Each row is a point. To make a cloud, some directions were put in groups of two or more. Within a group, all points are equally far from the middle, so they leave a hole (a ring in 2 directions, a hollow ball in 3). The other directions are filled evenly. Then the cloud was stretched, turned, moved and blurred a little. Count the holes, and give their numbers of directions, smallest first.
In the rows, 128 means zero.

Cloud (20 x 3)
[[142 126 120]
 [178 136 108]
 [ 77 119 128]
 [118 197  79]
 [ 59 161 141]
 [131 134 187]
 [155 156  83]
 [117 215  97]
 [ 80 169 172]
 [167 125 139]
 [123 150 111]
 [131 115 190]
 [139 132  69]
 [116 196 144]
 [128 171 203]
 [140 176 188]
 [ 98 123  94]
 [109 171 189]
 [111 187  91]
 [119 125 159]]
Holes: 0

Cloud (20 x 3)
[[ 90 189 148]
 [ 79 180 169]
 [187 175 132]
 [ 84 219 100]
 [144 125 116]
 [143 146 177]
 [170 151  87]
 [ 87 158 145]
 [113 175 222]
 [171 124 100]
 [166 136  89]
 [152 160  78]
 [186 147  90]
 [166 117 147]
 [161 168  98]
 [157 100 146]
 [110 133 148]
 [113 130  85]
 [ 97  92 106]
 [ 63 152 112]]
Holes: 0

Cloud (32 x 4)
[[180 116 160  84]
 [ 89 185 145 129]
 [ 75 126 149  87]
 [179 149 174  91]
 [ 80 121 130 178]
 [162 124 121 188]
 [ 67 165 156 107]
 [144 106 174 184]
 [121 100 188  91]
 [160 118 126  79]
 [172 127 189  90]
 [121 159 171 192]
 [166 178 137 130]
 [ 84 110 102 152]
 [ 66 155 146 163]
 [200 143 167 147]
 [175 142 198 163]
 [195  96 152 135]
 [115 188 154 107]
 [111 143 184  74]
 [ 67 153 130 153]
 [ 80 182 147 135]
 [110  97 152  80]
 [133 155 124 188]
 [ 99 171 168  86]
 [115 101  88 144]
 [115 132 197  82]
 [177 146 181 174]
 [147 182 150 167]
 [176  95 141 173]
 [124 101 194 101]
 [107 101 154  77]]
Holes: 1 (4)

Cloud (50 x 6)
[[212 146  98 136 125 130]
 [152  97  77 188 115 163]
 [130 111 131  63  47 111]
 [116 192  81 115 119 127]
 [131 110 102 117  32 112]
 [121 187  93  83 154 136]
 [103 105 102 167 186 138]
 [108 116 145  95  48 163]
 [210 156 118 123  87 145]
 [102 198  99 136 109 138]
 [174 112 161 138  74 163]
 [141 146 153 101 189 123]
 [ 69  98 100 145 168 121]
 [149  98 104 148  58  82]
 [ 54 107  99 110 137 148]
 [106  82  94  59  85 136]
 [174  79 147 100 128  80]
 [104  83  62  81 104 147]
 [145 138 141 204 119 167]
 [160 109 122  45 112 155]
 [ 69  87  78 120 130 154]
 [ 78 143 143  82 139 160]
 [ 93 171  93 159 104 114]
 [135 140 170 196 121 143]
 [136 160  93 128  75 200]
 [136 110 100 167 173 174]
 [139  94  79 192  91 154]
 [143 149 154  90 182 120]
 [ 85 126 145 109  91  71]
 [162 172 133 184 151 128]
 [101 168  85 122 127 199]
 [107  98  44 122 103 162]
 [ 82  82  72 103 115 156]
 [192 141 122 135  75 177]
 [102  86 121  69  63 140]
 [121  75 158 178  93 136]
 [146 143 156  55  77 103]
 [125 153 164  88 174 132]
 [185  88 119  88 152 105]
 [171 137 144 125  60 177]
 [131 172 136 148  85 196]
 [188 123 103 167 103  96]
 [168 189  85  90 116 138]
 [142 138 174 174 105 167]
 [113 143 143  49 109  95]
 [169  57 133 104 118  98]
 [ 77 122 115 193  80 139]
 [113 182 102 140 113 200]
 [146 140 134 203 125 170]
 [129 105 140  59  57 146]]
Holes: 3 (2, 2, 2)

Cloud (54 x 6)
[[153 128  74 120  87 119]
 [132 124 165 177 112 154]
 [106 128 132 194  48 136]
 [ 67 139 115 188 124 115]
 [195 186 133 124 128  58]
 [ 87 186 103 129  80  91]
 [156  73 108 135  93 126]
 [146 125 166 125  64 129]
 [178 160 103 114 126 109]
 [107 120 177 182  93 120]
 [ 87 189 123  78 121 134]
 [132 165 101  82 204  87]
 [188 183 109 134 131  50]
 [139 114 142  99 182  83]
 [137 158 105 148 141 147]
 [208 112 145  63  83 114]
 [102 187 127 117 172  56]
 [ 73 122 166 160 200  57]
 [ 96 149 105 121 158 158]
 [203  32 147 109  98 144]
 [ 94 164  74  94 108  80]
 [160 129  89 127 121 100]
 [ 62 131 105 111 146  71]
 [ 93  94 117 166  93 168]
 [122 148 183 109 112  85]
 [105 129 119 111 164 132]
 [104 107 119 187  51 141]
 [ 81 126  93 133 110 146]
 [130 134  42  82  98 154]
 [184 105  95  99  71 153]
 [ 55 215 110 105 144 104]
 [ 53 185 110 107 130  69]
 [114 127 101 106 117 136]
 [148 124 112  99 105 120]
 [174 116 143 169 163 124]
 [134 172 119 138  66  92]
 [171  67 163 122  79 158]
 [ 94  90  95 103 134 119]
 [190 143 136  76 114 131]
 [ 96 107 101 129 174  61]
 [145 160 156  77 120 117]
 [134 151  64 155 107  48]
 [113 112 123 114 215 104]
 [119 199  91 111 145  79]
 [105 119  93  86 111 110]
 [181  52 142 133  74 142]
 [145 202 155 105 108 100]
 [212 124 133 119 117  60]
 [159 108 115 140 178  68]
 [142 169 131 116 174  43]
 [ 85  44  98 112 153 144]
 [ 98  70 109  87  98 121]
 [185 162 145  84 129  79]
 [106 157 139 202 172  98]]
Holes: 0

Cloud (78 x 8)
[[202 174 143 165 164 114 153 203]
 [ 86 123 106 152 137 149 111 149]
 [139 123 154  98 189 188 150 101]
 [139  78 134 151 136 151 179 126]
 [179 124 152 138  89  75 154 109]
 [141 166 134 160 117  91 126 131]
 [134 147 129 162 106 132 163 230]
 [123 155  94 136  83 117 168 137]
 [191  96 137 149 126 145  83 129]
 [121 111 147 102  91 179 156 107]
 [136 161 153 104 108 101 132 139]
 [ 90 140 189 163 127 133 144  90]
 [ 48 149 143  96 134 151 125 121]
 [139  73 168 168 153 163 117 137]
 [ 79 139  77 129 106 110 139 106]
 [148 116 122 122  56  96 200 125]
 [158 125 114 107 132 174 138 114]
 [ 63  70 183 153 169 136 111 138]
 [ 96 138  99 150 106  68 168 130]
 [ 76  85 198 161 140 123 120 148]
 [117  78 135 135 170 157 120 167]
 [ 36 131 152 163 137 128 155 131]
 [165 155  76 153 110 133  62 153]
 [ 83 179 135 168  84 129 121 202]
 [ 98 121 120 144 140 100 117 158]
 [ 71  63 123 131  99 188 151  95]
 [ 97 190 101 140 120  77 188 159]
 [144 152 168 124 135 159 146 145]
 [ 66 100 163 150  79 114 149 111]
 [148 134  87 126 142 113 168 193]
 [106 140 177 143  94 154  92 156]
 [118 161 128 161 114 125 176 111]
 [130 127 120 134 134  89 218  98]
 [155 134 115 114 114 155  62 160]
 [144  89  95 108 103 169 141 102]
 [158 107 180 108 154 149 135 166]
 [177 147 116 161 116  64 180 129]
 [160  77 197 155 104 140 148 101]
 [172 170 108 116 154 133  77 194]
 [182  83  81 154 145 106 129  70]
 [186 127 107 114 146 116 166  65]
 [142  59 151 128  94 111 171 143]
 [152 189 179 130 117 114  84 156]
 [195 135 190 140 165  97 184 172]
 [129  86 107 151 117 129 173  76]
 [ 86 112  79 148 114 149  97 121]
 [134 107 176 138 143 111 101  79]
 [ 62 115 159 185  99 123 135 175]
 [155  95 186 171 143 144 102 122]
 [249 156  89 147 105 117 174 159]
 [ 65 177 114 185  97 131 111 156]
 [ 67 135 114 111 145  85 180 121]
 [ 95 136  88 153 137 203 175 176]
 [173 110  90 170 104 123 159  72]
 [152 107 121 163  65 156 124 152]
 [204 124 147 125 143 142 182 139]
 [178 154 152 179 127 159 119 218]
 [177 124 100 124  83 173 154 193]
 [ 75 109 140 136 138 142 122  97]
 [152 124 155 134 148 175 178 117]
 [144 162 137 195 116 123  96 111]
 [121  90 141  89 103 147 215 114]
 [ 89 148 100 142 134 126 190 171]
 [104 165  64 105 113 101 179 133]
 [136 157 145 117 147 150 162  61]
 [ 96  70 170 127 102 148 147 128]
 [103  40 176 139  94 154 140 103]
 [174 184 169 107 109  71 125 131]
 [115 125 112 177 159 139 191 160]
 [132 185 133 124 123 110  88 107]
 [126 132 106 152 158 184  92 136]
 [167 145 127 169 145 115 146 138]
 [174  62 177 144 131 134 132  97]
 [117 121 124 154 113 137 198  98]
 [123 110 114 155  93  90 129 143]
 [ 92  90 118 118 124 144 169 114]
 [136 183 185 109 165 162 136 153]
 [132  83 104 143 178 146 168 167]]
Holes: 0
